Every row gives one point. Each copy is the shape, with its points in the same order, stretched, turned, moved and blurred by noise. Say if it was mirrored as well.
(in the rows, 128 means zero)

Shape (7 x 2):
[[126  68]
 [158 111]
 [130 157]
 [ 41  85]
 [131 143]
 [184 178]
 [131 152]]
Copy 1 (7 x 2):
[[159 106]
 [132  91]
 [102 115]
 [156 173]
 [113 114]
 [ 89  84]
 [106 112]]
Copy 1 is: mirrored
Copy 2 (7 x 2):
[[161 133]
 [134 159]
 [ 95 135]
 [135  85]
 [101 142]
 [ 89 178]
 [ 89 142]]
Copy 2 is: only turned
Copy 3 (7 x 2):
[[ 44 125]
 [ 93 158]
 [139 125]
 [ 63  38]
 [128 127]
 [161 177]
 [139 135]]
Copy 3 is: mirrored
Copy 4 (7 x 2):
[[159 190]
 [155 143]
 [106 118]
 [ 89 208]
 [111 126]
 [127  82]
 [114 115]]
Copy 4 is: mirrored

Shape (8 x 3):
[[101  99 146]
 [125 145 102]
 [119  63 141]
 [ 53 160 107]
 [121 134 143]
 [110  55 112]
 [126 145  51]
 [151  87 143]]
Copy 1 (8 x 3):
[[138 164 112]
 [139 118 167]
 [ 95 169  95]
 [191 160 191]
 [155 132 126]
 [ 79 174 121]
 [107 109 213]
 [100 137  95]]
Copy 1 is: mirrored
Copy 2 (8 x 3):
[[111 113 152]
 [157 135  87]
 [ 78 125 165]
 [180  81  85]
 [138 134 137]
 [ 81 106 132]
 [159 126  37]
 [ 95 150 152]]
Copy 2 is: mirrored

Shape (6 x 3):
[[102 120 156]
 [109 110 104]
 [181 142 184]
 [ 67 141  78]
 [160 183 105]
 [105 143 122]]
Copy 1 (6 x 3):
[[144 151 125]
 [101 132  94]
 [174 145 216]
 [121 100  51]
 [168  78 163]
 [143 117 113]]
Copy 1 is: only turned
Copy 2 (6 x 3):
[[111 138  84]
 [164 129 114]
 [ 76 168 129]
 [193  78 122]
 [153  98 187]
 [147 109 121]]
Copy 2 is: mirrored

Shape (8 x 4):
[[162 168 173 100]
 [ 93 154 160 126]
 [106 108 160 150]
 [118 101 118 107]
 [102 114  64 177]
 [145 181  77 144]
 [ 86 123 103  78]
 [151 165 107 110]]
Copy 1 (8 x 4):
[[149 145 105  63]
 [183 165 160 134]
 [175 122 183 129]
 [117 155 171 116]
 [116 111 157 225]
 [104 130  85 184]
 [112 208 172 134]
 [103 148  97 127]]
Copy 1 is: only turned
Copy 2 (8 x 4):
[[106  72 128 176]
 [109 102 101 120]
 [137 120  98 119]
 [115 140 140 110]
 [ 92 202 130 125]
 [ 64 153 144 171]
 [ 93 123 151  88]
 [ 82 123 147 162]]
Copy 2 is: only turned
Copy 3 (8 x 4):
[[105  91 116  34]
 [161 112 179  72]
 [130 131 172 121]
 [162 130 149 159]
 [196 199 167 172]
 [175 168 119  85]
 [226 118 171 156]
 [160 134 118  83]]
Copy 3 is: mirrored
Copy 4 (8 x 4):
[[151 112 100 181]
 [148 122 149 171]
 [119  98 144 147]
 [132 117 108  97]
 [ 75 160 112  59]
 [ 98 178  77  98]
 [160 143 122  87]
 [126 152  79 116]]
Copy 4 is: only turned

Shape (10 x 4):
[[135 115 151 110]
 [ 87 144  97 120]
 [145 119 153 169]
 [156 196 145 111]
 [121 169 140 107]
 [153 197 128 134]
 [106 164  93 108]
 [118  98 155 148]
 [ 91  27 110 157]
 [148  93 105 138]]
Copy 1 (10 x 4):
[[141 135 125 172]
 [103 143 134 123]
 [137  94 153 145]
 [ 77  69 105 133]
 [105 119 103 134]
 [ 63  68 122 113]
 [ 72 132 126 116]
 [174 141 140 160]
 [198 191 192 171]
 [119 126 161 169]]
Copy 1 is: mirrored
Copy 2 (10 x 4):
[[106 141 118 107]
 [151 132 172 137]
 [ 85  82 133 128]
 [193 102  85 110]
 [175 119 124 104]
 [187  74  98 129]
 [171 125 141 137]
 [ 80 127 156 111]
 [  7 150 198 153]
 [ 79 124 125 162]]
Copy 2 is: only turned

Shape (12 x 6):
[[ 56 222  90  67  39 160]
 [118 186 131  75  76  61]
 [106 115 171 145 141 140]
 [150 107 121 109 168  72]
 [102  71 136 149 120 150]
 [ 83 114 143 126 167 117]
 [ 95 157  80 141 123 145]
 [ 68 158  55  46  95 130]
 [ 62 136 160 121 161 140]
 [108 148 156  92 134 152]
 [135  90 140 118 187 140]
 [115 138 120 121 139 144]]
Copy 1 (12 x 6):
[[  7  72 149 187  11 153]
 [100 139  92 147  70 191]
 [ 89 129 130 133 138  97]
 [193 154 110 126 171 179]
 [126 127 162 117 133  78]
 [113 143 158 122 162 140]
 [114  63 129 125 126 118]
 [ 89 110 186 182  73 199]
 [ 66 139 166 140 139 121]
 [ 59 136 136 178 104 134]
 [152 149 137 154 176 131]
 [107 111 126 145 127 127]]
Copy 1 is: only turned
Copy 2 (12 x 6):
[[140  40 190 167 167 143]
 [ 70  74 106 159 149 152]
 [116 164 113 133 115 112]
 [ 68 149  78 108  99 135]
 [136 154 119 154  86 108]
 [105 142 112 110 115  96]
 [159 105 136 119 114 134]
 [106  48 166 134 114 145]
 [111 161 139 124 134  95]
 [ 99 141 144 134 130 133]
 [ 88 181 112 108  83 116]
 [118 132 127 126 115 138]]
Copy 2 is: only turned
